Each row is a point. The points of each table are mixes of a few directions, plus a little noise. How many directions does each table use, and how many do they share? Where both have some left over, give the other angles between the two spaces (their principal angles), to ten degrees, smallest first.

First (4 x 3):
[[ -6  10  -2]
 [-35  71 -12]
 [ 13 -25   4]
 [ 28 -56   9]]
Second (4 x 3):
[[ 13  26  12]
 [-36 -76 -36]
 [ 11  24  11]
 [ 13  26  12]]
Directions: first 1, second 1, shared 0; angles 60

First:
[[ 32 -16  -6 -14 -36  30]
 [-27  11  53 -56  40 -58]
 [ 73 -18 -61 -16 -43   9]
 [-31   9  30  -6  25 -16]
 [ -2   3 -38  18  16  32]
 [-22  11 -15  58   9  -7]
 [-24   0  40  16 -10  10]]
Second:
[[-30 -19 -18 -11 -16  -7]
 [ 18  11  11   6   9   4]
 [ 72  44  42  26  38  15]
 [  4   2   2   2   3   1]
 [-93 -57 -52 -33 -48 -18]
 [ 29  18  17  11  15   6]]
Directions: first 4, second 1, shared 0; angles 90

First, 7 rows:
[[-19 -14   7  12 -34 -35 -55 -33]
 [-51  51  88  36  73  -6  36 -57]
 [ 44 -36 -25   6  16  33 -22  35]
 [ 25   3  -5   5   8  12  26   7]
 [  9 -28 -40 -28  -8  21 -27  49]
 [-24  24   3 -17  -8 -10  28  -3]
 [ 15   1 -28 -13 -46 -16  15   2]]
Second:
[[ 13   7  29   5 -11 -44  -8 -22]
 [  0   2  31  -2 -15 -43  -6 -25]
 [-29 -20   3 -11  11   5 -14 -12]
 [ 16  38 -31  -1 -45  39  60  57]
 [-53 -59 -50 -12  79  83 -43   3]
 [ 32   5  14  18  12 -29 -17 -17]
 [ 22  28   2   5 -34 -10  29  17]]
Directions: first 4, second 3, shared 0; angles 30, 30, 40

First (9 x 11):
[[ 29 -80 -50 -16 -36 -13  12  28 -24  -2   6]
 [-26 -25  -6 -10   1 -12  13  18  14  20  22]
 [  1  -5 -30 -14   5  -6  -3 -11 -13  10  36]
 [  3  42   2   2  17   8 -14 -28  -7  -4  10]
 [ -8 -49  -3  -4 -19 -11  17  34  10   7  -9]
 [-11  22  67  29  -3  13   4  17  32 -15 -69]
 [ 36  67  26  22   9  26 -27 -38 -17 -33 -41]
 [ 10  36  -3   2  13   8 -14 -27 -12  -7   9]
 [-35  -9  -5 -12  12 -13  11   9  17  25  35]]
Second:
[[ -20   -5  -14   32  -13  -12  -12    7   11    3   -7]
 [ -32   -8  -23   52  -20  -20  -19   11   18    5  -12]
 [ -15   -4  -11   25  -10  -10   -9    5    9    2   -5]
 [ -26   -7  -18   42  -16  -16  -16    9   15    4   -9]
 [  11    3    8  -18    7    7    7   -4   -6   -2    4]
 [  -7   -2   -5   11   -4   -4   -4    2    4    1   -3]
 [  29    8   20  -47   18   18   18  -10  -17   -4   10]
 [ -40  -11  -28   65  -25  -25  -24   14   23    6  -14]
 [  25    7   18  -41   16   16   15   -9  -15   -4    9]
 [  74   20   53 -121   47   46   45  -26  -43  -11   27]]
Directions: first 3, second 1, shared 0; angles 70

First:
[[121  44 -31  68  -6  15 -70 121 -12 -37 -47 -62  10  15]
 [-18 -30  14  -2 -10 -26  -6 -45  -5  -4   6  14   8  -8]
 [-25 -10  29 -15  12  -2  12  10 -12  27   4 -11  13 -43]
 [-20 -29  -1  -8  30  -9  19 -31  -4  15   2  -5 -22  -9]
 [-26 -12  -7 -18  18   4  37 -23  21  30  -4   1 -26  -1]
 [  3  46  -9  -2 -84   8 -17 -15  29 -38  16  58  32  54]
 [-19  19  26 -16   6  16   4  33 -22   6  18  -1  24 -30]
 [ 12 -15 -20   9  -7 -11   7 -23  30   9 -22  -3 -21  19]
 [-28 -12  -3 -15  41   5  16 -27 -25  -8  26   9 -19   4]]
Second, 11 rows:
[[  3 -19  50 -31   1   1 -37   5  63 -24  19 -44 -16  55]
 [-21 -15   5  58  22  94  51 -34 -41  73 -26  52  54 -17]
 [-17 -14  -2  46   8  65  46 -28 -55  28 -24  51  48 -32]
 [  6 -27 -13   1   6 -19  23  -2   9   1 -33 -21 -25 -27]
 [  2  30  -5 -12 -17 -22 -22  18 -13 -22  23   8   7  -1]
 [  6  12  -6 -19  -4 -17  -2  26   0 -37   4 -14 -16  -6]
 [  0  37  34  -7  -4   3 -70  -3  57  87  51  -7  20  74]
 [  6 -37 -10  -6 -13 -56  -6 -31  -4 -52 -11  -6 -23 -14]
 [  2  10  -5  -3 -10  -8   6  20 -13 -10  -6   0   5 -26]
 [  5  15 -52  -7  20 -13  23   2 -25 -38   3   8 -39   0]
 [  8   7   3 -19  -9 -28 -12  25  20  -8  -1 -26 -14  -7]]
Directions: first 5, second 6, shared 3; angles 70, 70
